Every row gives one point. Examples show where two turns around zero, p and q, send a point. Write where each new point lands after one turn and then the other. Backwards means that the second turn is done in reverse. Each puzzle has new turns, and all numbers are rounded.

Turn p:
[ 24 -18] -> [26 15]
[  4 -48] -> [ 46 -15]
[-22  24] -> [-31 -11]
[-10  24] -> [-26   0]
[ 5 17] -> [-14  11]
Turn q:
[-35 -20] -> [-27 -30]
[25 27] -> [15 34]
[10 -6] -> [11 -2]
Where do these land?
p, then q: [32 -7] -> [10 31]
p, then q: [-38  -5] -> [  2 -38]
p, then q backwards: [31 12] -> [12 31]
q, then p: [-33  14] -> [-17 -32]
p, then q: [  8 -14] -> [15  7]

Turn p:
[-10  15 -18] -> [-10 -21 -11]
[24  3 14] -> [-6 27 -4]
[-10  -3 -25] -> [  9 -22 -13]
[ -4 -16  29] -> [ 9 16 28]
Turn q:
[-23  -4 -13] -> [ -2 -14  23]
[ 6 -4 48] -> [-37  22 -23]
[10 10  4] -> [  3  -1 -14]
[-14  -9 -22] -> [10 -8 24]
[  9  -6 -23] -> [24  2  8]
[12 13  6] -> [  2  -1 -19]
Where do these land?
q, then p: [ 7  5 15] -> [ -1 -16  -7]
q, then p: [ 22 -11  13] -> [-21 -10 -15]
q, then p: [-15  -9  10] -> [-4 -8 18]
q, then p: [-15  15 -38] -> [27 34  4]

Turn p:
[-24  10  -5  10] -> [ 14   3  -5 -24]
[  9 -22  12 -19] -> [-25  13  -2  16]
[-3 24 -6  4] -> [ 12 -19  -5 -10]
[ 27 -25  27 -30] -> [-46   5   3  29]
[ -8   7 -28  12] -> [31  2 -7 -2]
[-1  6 -1 23] -> [14 -3 16 -9]
Turn q:
[ -2  -2 -20 -10] -> [ 18 -13  -4   1]
[-19  15  -8  21] -> [ 1 -6 32  3]
[-18  -6  48   7] -> [-47  11   1  20]
[ 25 -31   7  -5] -> [-12  -1 -32 -23]
[-13   3 -12 -32] -> [ 20 -11 -14  25]
[12 20 -7 10] -> [13 15 14 -9]
[15  0 -8 10] -> [  6   4   2 -18]
Where do these land?
q, then p backwards: [-12  -2  31   1] -> [ 12 -19  16 -19]
q, then p: [ -2  15 -30   8] -> [-24  -8  15  19]
q, then p backwards: [  4   3  25 -18] -> [ -1 -20  -7 -23]
p, then q: [-16 -10 -37   3] -> [ 28  22   4 -21]
q, then p backwards: [26 -5 10  5] -> [-27  -7   5  -6]

Turn p:
[-21 -19  19 -41 -30  -1] -> [ -6  -8 -52 -21  21  10]
[-21  18  11  12 -19  11] -> [ 26  20 -18  11   0   2]
[ 16 -18  -4   7   0 -18] -> [-14 -10   5 -13 -16 -16]
[ -9  11 -21  22  11  19] -> [ 19   8  23  10 -14  19]
[ -1  12  -4   4  24 -48] -> [-43  15   7  21 -16 -13]
[ 20 -18   7  11  27  -1] -> [-12   1  31 -19   3 -13]
[ 16  16  -8 -15 -12  37] -> [ 30 -27   4  11  21  10]
Turn q:
[ 17   3   9  36  -5 -10] -> [21  6 35  0 -6 -9]
[ -1   4  15  12  23 -22] -> [  2 -21  26  -7  -2  16]
[ 17 -27 -14  25  -2 -16] -> [ 14 -12  15 -10 -20 -32]
[ -1  13  12 -20  21  26] -> [-35   9  -1   7  13  17]
[  9  -1 -48  -1 -26 -20] -> [ 30  -3 -24 -26  12 -34]
[ -6   0  13 -33 -12  12] -> [-11   1 -25  26   9   9]
[-35   7  11 -19   1  31] -> [-21  20 -26   8  -8  32]
Where do these land?
p, then q: [ 16  29 -22   2  16   2] -> [  8   9  28  12 -27   4]
q, then p: [  6 -17 -26 -14  28 -13] -> [-29  -4 -20 -22  -4  20]
p, then q: [  1   4  12  23  -7 -23] -> [32 -5 -2 -5 13  5]
q, then p backwards: [ 17   7 -23 -31 -15   6] -> [  3   9  35 -22 -15  -8]
q, then p backwards: [  0  -9  11  21  31 -19] -> [ 21 -19 -28   7  16   7]
p, then q: [ 21 -28  16  -1   6  -7] -> [ -2 -31 -18   7   3  14]
p, then q: [ -7  -1   5 -25  -4  -4] -> [-13   1  -9 -21  -8   0]
q, then p backwards: [-28 -19  16  25 -34  26] -> [-34  18 -15  42 -14 -14]
p, then q: [-27  35  11   1 -21  33] -> [-14  21  35 -21  23 -29]

Turn p:
[ 7 -9 16 -1 -1 32 -2  6] -> [-10  -7 -17   7  26 -10   9  11]
[ -7   2 -22 -16   2  27   7  10] -> [-10  -2 -28  11   0 -15 -18 -13]
[ -6   0   1   6 -18  13   5   8] -> [ -3 -19  -9   5  -4 -11   4   7]
[-17   9  -1  -8  10 -13   4  -6] -> [ -9   2  15  -8  -6   3 -13 -12]
[  9  -8  12  -3 -10 -18  -7  13] -> [11  9 12 -2 -3 -6  2 23]
[-21   9 -17  -2   8  -6 -27   7] -> [ 13  -6  -5 -21  -2   7 -31  -5]
[14  2  6 12 10 20 14  9] -> [-19   3 -20   7   5   8  15   8]
[  3 -18  -2   9  -5 -42   4 -24] -> [ 23   7  38  12 -14  18   9  -5]
[ 18  15   5   3   4 -13   3 -24] -> [  3  13  11 -11  -3   7  24 -16]
Turn q:
[-21  12   3   8 -10  21  -9  11] -> [  1   6  26   6  11 -17  10  12]
[-13 -30  -6  12  10 -11   9  -6] -> [-11   2  -8 -18  15  -5 -12 -26]
[11  6 25  7  6 -3 -3 -4] -> [ 19 -14  -1   3   9  12  -8   7]
[ 48  10 -11  10   0  22  -6 -11] -> [ 27  -2 -22  29  -8  11  31  -9]
[ 30 -26  -5 -12   0   2   8  15] -> [ -7  21 -31  17   3  15  -6  -4]
[-17  10  -5   9  -3 -13  -9  -4] -> [  4  -6   9 -20  -5 -15   1   4]
[-17  13  -2  -4 -10   1  20   1] -> [ -5   7  25   0 -14  -1  -8  -4]
[-19  11  -6  -7  14 -14   0   4] -> [-13 -13   6  -8 -12 -15 -12   5]
[  0  -4  16  11 -10  -8  -5  -1] -> [ 14   3   2 -12  11   6  -5   6]
[ -3  -2  -9 -33   3   3  -6  -6] -> [-29  -5  -4   2 -11  10  10   9]
Where do these land?
q, then p: [-10  14  16 -17   0  12  15   9] -> [ -5 -19   0 -11  14   5   3  23]
p, then q: [  3  13  23 -15  23  14 -14  14] -> [-27 -21   2   5 -13 -18  -9  15]
q, then p: [ 23 -13  -5   5 -12 -16   6  -7] -> [  8   5 -20  -1  -4 -13   7 -23]
q, then p: [ -8 -14   0   2   1  17   9  20] -> [ -6  -5   5 -22  -1  21  -3  -3]
p, then q backwards: [ -7  23 -10  -9  -5 -18  -9 -12] -> [-11   6 -11  16  -9 -19  14 -13]
q, then p: [ -9 -13 -11  19  -5  -5  19 -24] -> [  0   6  16  -1  16 -11  14 -29]
q, then p: [ 14   7 -18   3  -1   4 -24 -23] -> [ -9   7   0  33 -19  -8   7  -7]
q, then p: [ 1 19  5 19 -1 14 15  0] -> [ 4  4  8 -3  7  9 29 10]
p, then q: [ -8  -4  -1  -8   5 -18 -27   4] -> [  3 -10 -16  12   2   9   6  25]
q, then p: [-19 -13  13  -5 -18  -5  -4   7] -> [-17   8  -2 -20   9  -9 -15   3]
q, then p: [ 19 -19 -11   6  12  -1  15  11] -> [ 18  -7  -8  -8  -7  16   2 -24]

Turn p:
[ -8  -9  16  12   7  -3  -4 -10  -1] -> [  8   6  -3 -10 -18  -8   5   6   8]
[-13  -6  -7   1   3  -8   9   5   4] -> [ 9  0 -9 -6  5 14 -1  3  4]
[ -2   4  13  10   1  -1  -4   7 -19] -> [-7  5 14 -1 -6 -1  6 14 14]
[  6  18 -11  -4   2   0  11   3  10] -> [  9 -14   6  12  12   5   1  -6  -9]
[  8   9  -8  -8  -1 -13   1  -8  -1] -> [  0  -5   3   2   4   2   1   7 -20]
[ 5  4  6 -8  3 -2  9  2  0] -> [  1 -11   8  -1  -3   3  -6   0  -2]
[ 10  13   8   1 -13  12   9  -8   5] -> [ -4 -13   3  20 -12  -4   3  -9  -2]
[ 12 -10 -10   7  13  10  -2   5  -2] -> [ -3  -5  -4  -8  16 -16   1  -3   8]
[-19 -12  -1  -2 -12  -8  -5   2  -5] -> [ -5  17 -12  -5  -5  16  -2   6   3]
[ 11  -5  -8  -1  -3  -1 -16  10   9] -> [ -2  11  -3   5  14 -12 -13  -1  -4]
[-11  -6   2 -10   0  16  -8  -8   0] -> [ -7   9  -2  -8  -7   2   3 -19   0]
Turn q:
[-2  6  8  3  0 -8  9 -1 -7] -> [-9  1 -9  5  3 -6  3  1 -9]
[ 2 -1  4  6 -8 -2  7  6  8] -> [  4   0   5   4  -1   1  11   3 -10]
[-2  1  9  3 35 -8  1  3  4] -> [-13   9  -2  23  16  14  -9  -8   6]
[ 11  -7 -13 -15  -2  -3  11  -4  -4] -> [ 12  -5 -16  -3  -4   0  10  -7  11]
[ 10   3 -13   9   1   7  -4  -1  -4] -> [-8 -6  5 -9 -2  4  7  4 13]
[-4 -1  0  6 -7 -4  8 -9 -2] -> [-2 -2 -7  4 -7 -6  3 10 -4]
[ -7  -4   4   2  -7   2 -48   3  13] -> [  9  15  39  -8   1 -13 -22   1   9]
[  0 -10  -5   4   2   6  -9   3  -3] -> [  2 -10  10   0   0   0  -5  -1   8]
[ -1   3   2 -14   0   5  13 -10   7] -> [ 10   6 -17  -3  -2   9  -2   3  -4]
[ 5  0 10 -4 -8  6 -3 -1 -3] -> [ 6 -2  0 -9  9 -4 -2  4 -6]
[-10   3  -1   0  -6   3  12   5  -6] -> [ -4  -8  -7  -2  -9   1   0  -3 -12]
[ 0  8 -5  1  0 -3  2  6 -2] -> [-7  2  0 -3 -3  1  5 -6 -1]
Where do these land?
q, then p backwards: [ -9   2   2   7  12   4  -5 -14  -1] -> [  5  -7   5  -2 -13  -7   0  13  -4]
p, then q: [-15   1  -7  -2 -11  10 -14   1  -2] -> [-14   8  -8  -8  -8   9  -4  10  -4]
q, then p backwards: [ 7  3  4 -3  4  8 12  8 -2] -> [ -6   1 -15  -6   1   0   9  -4  -1]
p, then q: [-3 -9  9  5  1  0  2  1 -8] -> [ 9  6  4 -2 -7  2  2 -5 -6]
p, then q: [ 10   7   3   1  -7   8  10 -10   8] -> [  2 -11   2   9  -5 -11   5  12   4]
q, then p backwards: [ -8  12  -7  11 -15  -4  -3   3   6] -> [  0   4  13  -4   0  -3 -11 -14 -12]
q, then p: [  9  -6  14 -17  11   3  -5  12   6] -> [  3  -8  10 -11  -1 -22  10  -6  -7]
p, then q: [  1  -9  -8   8  -7   5 -10  14   3] -> [-12  14   7   4  -6   9  -1  -2   7]
q, then p backwards: [ 12  10  -3 -16   7 -18   1 -12 -10] -> [ -5 -20 -10  15  -2  14 -11   1   5]
q, then p: [ -5 -10  -7   5   5 -15  12  -3   0] -> [  5  -2 -16  11   2  -1   8   9   6]

Turn p:
[-10  -8  21  20 -18   4  -2   2 -20  -9  -7] -> [ 14   7  10   4  26  21 -13  -1   3  -9 -13]
[  1   6  -2 -22  12   0  12  -7  -4  28   3] -> [ -5 -15  -7 -10   2 -15  -1   3 -18   8  26]
[-15  13  -9  -2   7   3  13  14   8 -10  10] -> [  1 -13  -1 -18 -10 -12   0  -9  15  -8  -7]
[-14 -17  -2 -24  11 -11   7   2   4 -12   6] -> [-17   3   5  -4  -6 -12   1 -11  -1 -28  12]
[  6 -19  25   1  -7  20  10  17 -21 -14  -1] -> [  2 -11  -6  18  32   3 -11   3   2 -24 -16]
[ -1  -7  -4  13  10   3  18  -2  32  18 -13] -> [ -8  10  -8   1 -10 -22 -28  -3  10  23   4]
[ -3  19  -3 -11  10  20 -35 -18 -21  -3  -2] -> [ 22  10   0 -12   3  -2  32  18 -29  -4  -9]
[-10 -17  -4 -14 -11  -1 -14  19 -11   2   9] -> [  4 -10  13  14   2   1   7 -23 -14 -16  -2]
[ 26   5 -17  37   3 -19  -9  -2  14  -7  -2] -> [  2  18 -13  14 -19  18  11   1  29  26  -2]
[ -8 -12  22 -15  -2  -3   3   6   8   4  24] -> [  3 -15  14  10  -7  -6 -16   3  -2 -23  14]
[ 32  12 -22  31 -24   2   7 -28  20   5 -18] -> [-17  15   4   7  -1  10   4  20  19  57 -12]
[ 12  30   1  -8  -7  -1 -29  -7 -13  -4 -23] -> [  3   6  -9 -12  -6  26  19  14 -29  10 -17]
[-15  -5  -8  -5  15 -18  20   3   5   2  13] -> [ -7  -4   0 -13  -7 -10  -5 -15  15 -10  23]
Turn q:
[-28  -2 -12  -7   3  -6   3   1  11   6 -10] -> [  6  -9 -23   8  -1 -10  -6  -7   8 -18  -2]
[-12  -5  16 -20  -7  -4  19 -26  -8   4  -8] -> [-18 -27 -19  -5  11   7  -5 -10 -11   7 -14]
[  5 -14 -12  -8   5  16  20  22 -13 -19  20] -> [ 11  17  -1  16 -17  11  -7 -23  -7  26  11]
[ 10  12  -3  -8 -10  -9  25   9  14 -14  24] -> [ -7  -4   3   8 -31  14  20 -14  12  12  -2]
[-17  21   4  -8  -8 -22 -19 -21 -21  -7 -11] -> [ -8 -32   4 -28  -6  -9 -19   6  -7 -15   7]
[ 10  12 -18  14  19  -4 -17   7   2   6  -9] -> [ -2  18   8   1  -2 -17  -9  20  15  -9  11]
[ -2   1 -21  -6 -21  10 -13   4   8 -11  -8] -> [ 12  -9  11  21 -12 -12   2   2 -14 -12   4]
[ 15  21   8  -1  10   6 -10 -24  24   9  11] -> [-30   2  19  -5  10 -16  21  -3  13  -7  -7]
[-17  -7 -13  25  10  21  -5  -8   3 -12   5] -> [  8  21  12   6   3  -6 -20 -17  -1 -17 -15]
[  9 -15  -5   3 -28  11   6  19  11 -14   1] -> [ 21   3   7  23 -13  14  16   1 -17   3  -6]
[ 16  13  15   4  12 -18  24 -20 -15  22   5] -> [-28  -9  -3 -17  10  14  -6  10  25  23  -9]
[  1 -13  -6  -8   3 -21 -20   1  17  24   5] -> [ -3  -4  -7   7  18   5  15   8  15 -22  24]
[ -4 -13  24  -8  -4   1  -1  23 -19  28  -2] -> [ 25  -6 -17 -14  26   8   8   6   0  21  10]
[ 15 -10  22  26  16  20 -13  12 -16 -22 -23] -> [ 10  38   7 -20   4  -3 -11  20 -31   9 -11]
Where do these land?
q, then p: [ 11  -6  10  32  -1 -12   2  23   9 -48  18] -> [ -6 -35  14 -14  18  13   1  33 -13   8 -35]
q, then p: [  0  18  -5  -6  29 -11 -18 -19   7  14 -25] -> [ -3   5   4 -16 -30   5   3 -31   6 -26   4]
p, then q backwards: [ -3  11 -14  21  15  11  -3  18 -13   8  11] -> [-23   5   8  -7  -8   8   8  24   3  17   6]
q, then p: [ -2 -16  -3  31  39 -11   8 -21  -4  -5   3] -> [ 17  10   3 -29 -26  -9  12   9 -18  -5 -29]
p, then q: [ 10 -16  -9 -14 -11  -3  11  18   4  -1  15] -> [  2   6  -4  -1   8  21  -8 -10  -4 -22 -15]
p, then q: [ -6   1  -3 -15 -12  12  -2  22   5  16 -46] -> [ -1 -21  -3  -7  23 -16 -41  15  -8  -5  10]
p, then q backwards: [  4 -10   5 -13 -14  11   9   1  39   1   5] -> [ 10  24 -28   1  -1   6   6 -21  -6 -11 -13]
p, then q: [19 19 11  5 -1  9 14  5 -2 13  8] -> [13 15 -5 21 13  7  3  5  3 -2 17]
p, then q: [-12  18 -10  -9  -8 -11  -9  -8 -10   7  -8] -> [ -4 -15  -5  -1  11  -4  -1 -11  -7  25   2]
q, then p: [  2 -18  16 -14 -11  -7 -20 -16 -19   2  17] -> [ 12  -1   0   6  18 -23   8  12  -6 -27  16]
q, then p backwards: [-11   1  -9  -8  -9   0  17  14 -13  -3  13] -> [  1   6  -4  15  -1 -10  -4  19   6  18   7]
q, then p: [ -2   5 -15 -15 -11   9   1 -17 -16 -19   7] -> [15 16 21 11 15 13 -2  3 -9 -5 11]
q, then p: [-2 12 31 -4 11 14  6 -8 16 12  2] -> [-23   6 -11 -27   1 -10 -10  -7  -7   2  16]
q, then p: [ -8 -19  -4  11 -15 -12 -14 -14  -5   1 -19] -> [  7   8 -14  13   7  -1  15  -6   2 -22 -20]
